Every row gives one point. Each copy is the shape, with its points in the same order, turned, moved and blurred by noise. Some copies are also mirrored. Which?

Shape (8 x 3)
[[-48 -11 -53]
 [ 13  28  29]
 [-61 -29 -64]
 [ 12  -9  27]
 [ 25   1  28]
 [-24   1 -79]
 [ 16 -43  26]
 [-42  66 -13]]
Copy 1 (8 x 3)
[[ 81 -32  -9]
 [-17  13  15]
 [ 96 -53 -11]
 [-23 -21   7]
 [-27 -12  -5]
 [ 84 -11 -33]
 [-28 -50 -12]
 [ 55  34  44]]
Copy 1 is: mirrored
Copy 2 (8 x 3)
[[-31 -74 -30]
 [  8  21  25]
 [-47 -75 -42]
 [-23  27  19]
 [-12  34  18]
 [  7 -67 -50]
 [-50  41  -5]
 [ 20 -49  47]]
Copy 2 is: mirrored

Shape (8 x 4)
[[-79  16 -14  22]
 [ 34  10 -16 -77]
 [-79 -11 -11  15]
 [-23 -25  37   5]
 [ 33  84 -46  22]
 [  3 -13  25  11]
 [  9 -34 -32 -56]
 [  0  81  -3 -19]]
Copy 1 (8 x 4)
[[-50  10 -24  62]
 [ 70 -24 -46 -13]
 [-56 -22 -17  51]
 [-12 -28  34   2]
 [  8  90 -60 -24]
 [ -2 -13  19 -21]
 [ 28 -62 -48  -9]
 [ 35  57 -28  28]]
Copy 1 is: mirrored
Copy 2 (8 x 4)
[[-40   4  87 -37]
 [  5  56 -30 -17]
 [-42 -13  74 -61]
 [ 30 -20  42 -45]
 [-23  38  31  80]
 [ 28 -24  25 -16]
 [-14  15 -44 -30]
 [ -6  68  49  34]]
Copy 2 is: only turned
Copy 3 (8 x 4)
[[ 18  64 -27 -34]
 [-83  -7 -14  48]
 [ 12  40 -22 -64]
 [ -2  -1  32 -28]
 [ 17  22 -63  84]
 [  1 -16  18  -1]
 [-73 -15 -18  -7]
 [ -6  53 -12  68]]
Copy 3 is: mirrored
Copy 4 (8 x 4)
[[-46   4 -24  33]
 [ 74  33 -11 -56]
 [-55   3 -23   7]
 [-24  -2  33 -29]
 [ 81 -39 -23  47]
 [  0 -22  33 -28]
 [ 30  11 -33 -73]
 [ 65  23  -2  41]]
Copy 4 is: only turned

Shape (7 x 4)
[[ 26  28  13  -4]
 [ 25  10 -55  79]
 [-38 -22  27  -3]
 [ 77  22   3  28]
 [  4 -23  38  38]
 [  2 -55  -4 -67]
 [-38 -53 -49 -35]]
Copy 1 (7 x 4)
[[ -5  42   0  -5]
 [ 89  34 -81  12]
 [  2  12 -22 -64]
 [ 54  68   4  28]
 [ 42  52 -12 -57]
 [-12 -36  28 -37]
 [ 18 -72 -19 -45]]
Copy 1 is: mirrored
Copy 2 (7 x 4)
[[-25 -39 -15  -3]
 [-96  39 -41 -24]
 [  2   8  51  -2]
 [-50 -33 -53  16]
 [-35  -2  22  24]
 [ 70  13  -8 -13]
 [ 41  55  -1 -53]]
Copy 2 is: mirrored

Shape (9 x 6)
[[-24  10  17  -4 -64   8]
 [-52  40  45  -7 -45 -39]
 [ 54 -43  11  18  57  19]
 [  6  -4 -76 -17  58  16]
 [ 20  31 -97  39  46  39]
 [ 86 -12  13   5  -2  31]
 [ 32 -38   5  45  39  34]
 [ 57  -7  -3  33 -17 -25]
 [ 37  46  86   7 -46  -5]]
Copy 1 (9 x 6)
[[ 50  30 -39  30  14  -5]
 [ 86  27  19  32  35  22]
 [-67 -40  -1 -23 -16 -15]
 [-51  34 -21 -38 -59  50]
 [-84  28 -47  13 -49  84]
 [-67   2 -20   9  24 -42]
 [-53 -50 -25   8 -22   3]
 [-33  -4 -29   1  55  10]
 [ 16  13  29  64  66 -37]]
Copy 1 is: mirrored
Copy 2 (9 x 6)
[[ 21  24 -63   0 -36 -13]
 [-35  56 -40  19 -76  -6]
 [ 27 -32  73   7  27 -30]
 [ -5 -68  16  -2  29  54]
 [  8 -69 -14  53  64  45]
 [ 51  21  32 -16  41 -20]
 [ 17 -47  37  10  20 -44]
 [-13  26  11 -10  47 -32]
 [ 34  96   6  33 -28 -37]]
Copy 2 is: only turned
Copy 3 (9 x 6)
[[ 52  16  26  14  -6  10]
 [ 77 -13  23   6  35 -29]
 [-87  44 -27  21  17  -7]
 [-59  47 -20 -76 -23 -29]
 [-35  53 -80 -65 -58 -20]
 [-58   7 -24  26  -2  51]
 [-59  64 -36  33   2 -14]
 [-31 -16 -23  34 -27  -5]
 [ 34 -32 -18  50  49  42]]
Copy 3 is: only turned

Shape (11 x 6)
[[-55 -40  61 -49  25 -51]
 [ -9  14  11  -9  28  -5]
 [ 43   0  26  33  -4  51]
 [  3  60   7  56  11 -18]
 [-20  17   1  70  50   0]
 [-65 -37 -33 -24 -35 -28]
 [-16  -4   6   1 -11  29]
 [ 46   7 -13  56  23 -25]
 [-34 -43  14 -41 -22 -55]
 [ -1 -31  20 -30 -18 -46]
 [  2  -7  -7 -31  14   8]]
Copy 1 (11 x 6)
[[-15 -32 -42   2  87  62]
 [ -6  -7  -8  23  33 -10]
 [ 10 -30 -33  -5 -42 -41]
 [ 35 -46  38  -7  27 -52]
 [ -6 -39   9  -6  54 -76]
 [-27  50   6 -47  57  31]
 [-26  -4  -2 -12   1  -9]
 [ 61 -13 -19 -13  27 -66]
 [  8  17 -29 -27  66  69]
 [ 26   3 -39 -13  42  48]
 [ -3  13 -19  19  25   3]]
Copy 1 is: only turned
Copy 2 (11 x 6)
[[-11  31 121  29 -20 -13]
 [-23  -2  28  12   3   0]
 [  1 -12 -19  15 -29  58]
 [-54 -21 -35  60 -14 -16]
 [-43 -77   7  40 -19 -16]
 [ 51  -3  78  48  61 -25]
 [  6 -15  19  30  21  36]
 [ -1 -33 -30  16 -37 -30]
 [ 33  33  80  41   6 -28]
 [ 29  38  53  34  -7 -22]
 [  6  11  32 -10  16   8]]
Copy 2 is: mirrored
